Every row gives one point. Each copy is the shape, with its points in the same order, stretched, turned, moved and blurred by noise. Some copies are also mirrored. Which?
In the rows, zero is written as 128.

Shape (7 x 3):
[[107 142 158]
 [111  94 123]
 [141 106 125]
 [ 94 127  86]
 [132  99  71]
 [135 175 137]
 [127  98 142]]
Copy 1, 7 rows:
[[155  91 131]
 [144 149 155]
 [145 166 126]
 [ 84 139 167]
 [ 89 199 151]
 [119 107 102]
 [166 149 136]]
Copy 1 is: mirrored
Copy 2, 7 rows:
[[154  69 137]
 [145 117  80]
 [114 135 110]
 [196 150 105]
 [146 193  89]
 [147 117 187]
 [119 106  97]]
Copy 2 is: mirrored
Copy 3, 7 rows:
[[144 166 124]
 [148 110 149]
 [121 124 146]
 [144  90 112]
 [122  74 132]
 [109 169  97]
 [140 134 159]]
Copy 3 is: mirrored
Copy 4 (7 x 3):
[[149 156 122]
 [ 99 140 177]
 [117 111 156]
 [ 82 149 145]
 [ 71 105 168]
 [156 120  82]
 [122 129 168]]
Copy 4 is: only turned

Shape:
[[ 70 137  71 123 151 126]
 [142  97 166 141 111 164]
 [123  61 101  90 155 111]
 [141 144 141 141  76 172]
 [112 119 142 152  78 107]
 [122 143 111 159 121 133]
 [146 147 133 121 158 150]
 [ 52  76 128 120 147  90]
 [103 136 113 103 129 120]]
Copy 1, 9 rows:
[[115 100 103 147 184 130]
 [150 166 136 118 123 127]
 [113 135  98 145 120 180]
 [134 145 157  96 152 122]
 [100 152 101 103 137 116]
 [108 128 126 129 151 110]
 [146 113 135 135 126 118]
 [128 142  54 150 146 129]
 [123 110 103 125 146 133]]
Copy 1 is: mirrored
Copy 2, 9 rows:
[[ 65  88 193 126  68 129]
 [185 140 110 173 139  89]
 [107 133 162 136  99  46]
 [183 154 125 131 122 146]
 [114 180  97 152 112 138]
 [117 106 117 121 117 140]
 [156  81 163 123 172 128]
 [ 56 139 162 201  81  81]
 [106 132 186 129 118 136]]
Copy 2 is: only turned

Shape (13 x 8):
[[139 106 146 123  90 168  98 116]
 [131 149 165 142 103 161 117 176]
 [128 129 150 135 105  99 126 144]
 [132 116  84  90 140 144 129 131]
 [ 84 117 115  89 115 166 129 100]
 [124 110  98 124 121 166 165 103]
 [157 141  99  81 172 108 163 114]
 [109 116 158 145 103 147 118 152]
 [126 109 138 161  83 134 110 178]
 [142 137 167 145  89 113 142 187]
 [148 104 128  85 150 132 162 121]
 [137 117  91  61 110 142 165 117]
 [142 156 146 152  86 127 121 147]]
Copy 1, 13 rows:
[[ 93 138 127 167 137  66 155 129]
 [ 88 157 101 136 172 112 135 117]
 [103 120  96 125 129 116 139 107]
 [111 152 150 127  87 112 115 156]
 [ 94 154 185 158 111 122 145 114]
 [153 166 164 133 103 111 131 112]
 [175 125 127 105  83 155 127 160]
 [ 90 143 123 130 157  96 140 101]
 [ 67 162  99 122 147  81 119  90]
 [ 94 155  73 100 144 122 143 100]
 [157 140 142  96  93 130 154 159]
 [132 167 155 130  56 137 160 146]
 [110 139  79 145 146 112 138 104]]
Copy 1 is: mirrored
Copy 2, 13 rows:
[[107 102  98  94  99 108 160 144]
 [161  54 113 110  95 105 141 143]
 [134 102 144 135 137 113 112 155]
 [140 179  80 143 118 127 128 164]
 [107 149  80 128  90 172 129 148]
 [128 180 119 137  89 145 166 162]
 [156 205 133 141 121 118  92 156]
 [138  80 112 113 120 130 151 144]
 [141  75 109 135 137 106 163 168]
 [158  70 155 131 124  95 124 181]
 [139 180 135 106 120 126 119 169]
 [119 197 112 143  87 137 109 207]
 [143  83 137 142  96  93 130 148]]
Copy 2 is: only turned
Copy 3 (13 x 8):
[[148 176 165 151 122 184 126 139]
 [157 121 134 180 150 194  89 176]
 [150 138 137 116 155 124  94 148]
 [168 111 114 122  89 150 166  73]
 [114 156 102 168  74 141 161 111]
 [120 105 116 119 106 157 183 119]
 [152  79  90  61  80 118 131  84]
 [131 147 130 172 160 174  99 148]
 [175 141 153 167 194 169 121 147]
 [176 123 127 131 199 164  89 180]
 [140 119  83  80 112 167 139  94]
 [177 131  90  94  81 152 189 107]
 [162 126 162 136 146 140 102 178]]
Copy 3 is: mirrored

Shape, 16 rows:
[[172 105 132 174 126 126 127 114 136  93  88]
 [170 168  79 108  81 110 187  83 148 145 114]
 [147  89 120 181 161  99  92 155 129 101 145]
 [119 178 139 135 151 152 101 161 148 139 147]
 [123 147 137 105 134 167 169 161 160 153 162]
 [141 161  98 148 133 179 111 169 145 154 138]
 [158 131  85 139 124 103 140  91 116  76  87]
 [183 153 112  87 118 122 128  98 148 153 123]
 [160 149 108 130 124 113 150  95 155 109  95]
 [155 113 133 163 106  96 136 100 117  97  89]
 [115  92 139 163 160 117  97 125 102 117 133]
 [170 116 117 155 155 106 130 142  94 102  80]
 [150 104 145 139 159 128  90 147 122  73 167]
 [145 132 120 153 174 121 125 137 155 121 123]
 [ 97 139 131 109 112 142 125 202 172 152 131]
 [115  82 129 133 162 150  95 145 144 108 134]]
Copy 1, 16 rows:
[[113 179 123 188 153 115 102 115 120 132 166]
 [155 143  97  96 175 160 111 165 151 105 115]
 [ 91 145 145 189 121  85 152 103 144 148 187]
 [162 138 130 158  82  94 173 149 140 130 148]
 [156 142 112 112  82 127 142 169 131 168 114]
 [147 151  94 141  80  73 162 139 123 119 133]
 [119 148 139 169 190 127 109 109 161 108 140]
 [127 132  84 149 132 143 147 172 129 103 141]
 [141 166 127 155 161 138 131 141 136 126 133]
 [123 150 134 173 177 141  97 114 135 124 173]
 [127 110 134 188 122  95 144 103 124 164 183]
 [110 166 104 198 131 135 124  86 154 130 154]
 [102 119 142 206  99  80 139 146 148 149 175]
 [128 172 134 168 126 117 166 122 138 144 148]
 [132 154 142 120  49 123 135 140 117 148 110]
 [114 130 148 193 101  75 146 118 111 160 141]]
Copy 1 is: mirrored
Copy 2, 16 rows:
[[104 153 124  98 124 143 111  60 174 136 123]
 [ 92  64 166 155 164  55 128 116 215 108 142]
 [148 159  92  77 104 110 164  80  99 161 101]
 [152 147 111 121  79 115 120 185 127 104 161]
 [155  82 188 151  90  90  99 163 133 122 141]
 [151  97  91 142  85 101 114 151 131  67 163]
 [ 85 148 144 137 118  89 152  65 183 122 103]
 [ 60  79 142  95 116  78 116 128 188 126 145]
 [101 130 149 121 129  84 118  96 186 122 138]
 [104 159 136 108 144 149 133  76 178 148 110]
 [120 185 151  83 116 160 165 109  99 130  94]
 [105 159 118 103 111 124 124  79 161 130  59]
 [129 132 127  92  50 128 162  99 130 171 125]
 [143 154 136  95 108  79 124 110 129 129 125]
 [155 107 125 199  98 105  92 183  98 159 146]
 [122 150 153 114  70 130 131 107  92 144 130]]
Copy 2 is: only turned
Copy 3, 16 rows:
[[103  82 142 125 130  99 127 172  96 127 126]
 [176 124 122  66 146 160 140 160 165 110 164]
 [136  90 139 163 123  96 122 130  86 160 113]
 [118 138 172 146 105 150 105 148 163 142 122]
 [139 120 161 136 117 177  59 144 178 102 146]
 [133 111 199 105 114 138  90 127 159 130 131]
 [119 119  95 113 132 136 142 162  90 135 114]
 [139 142 128  97 136 141 125 160 161 158 180]
 [133 127 123 111 149 139 127 183 125 121 136]
 [108  89 108 134 124 109 164 156 109 123 130]
 [100 101 116 171 118  91 121 119 117 141 113]
 [ 95 118 121 142 114 109 136 141  64 124 126]
 [106  90 119 181  82 124 112 145  98 176 127]
 [132 129 148 137 138 116  91 166 116 132 125]
 [125 114 177 162 165 181  95 126 159 115 140]
 [ 99  96 127 155 142 120  69 138 115 146 116]]
Copy 3 is: only turned
Copy 4 (16 x 11):
[[118 100  83 126 123 120  92 176 160 130  99]
 [155  79 180  76 106 124 158 144  75 142  31]
 [140 166  55 141  93 110  65 151 177 140 175]
 [141 126 115 127 146 143  68 122 108 138 180]
 [103 141 120  95 143 118 129 132  54 112 153]
 [133 143  80 114 126 155  65 143  68 139 121]
 [145 118 164 117 112 139  93 190 152 145  79]
 [164  87 147 120 136 114 131 155  74 175  90]
 [148  91 154  94 128 128 123 173 123 136  88]
 [130  94 127 127 108 127 122 147 178 145  93]
 [150 185  75 157 128 127  95 124 174 139 163]
 [ 91 139 118 133 113 133  69 164 157 190 132]
 [134 150  89 177 109  99  62 170 157 115 196]
 [137 144  98  97 136 122  72 154 136 143 151]
 [124 128 102  96 126 153 138 131  72 138 174]
 [147 177  65 132 148 139  97 170 124 114 174]]
Copy 4 is: mirrored
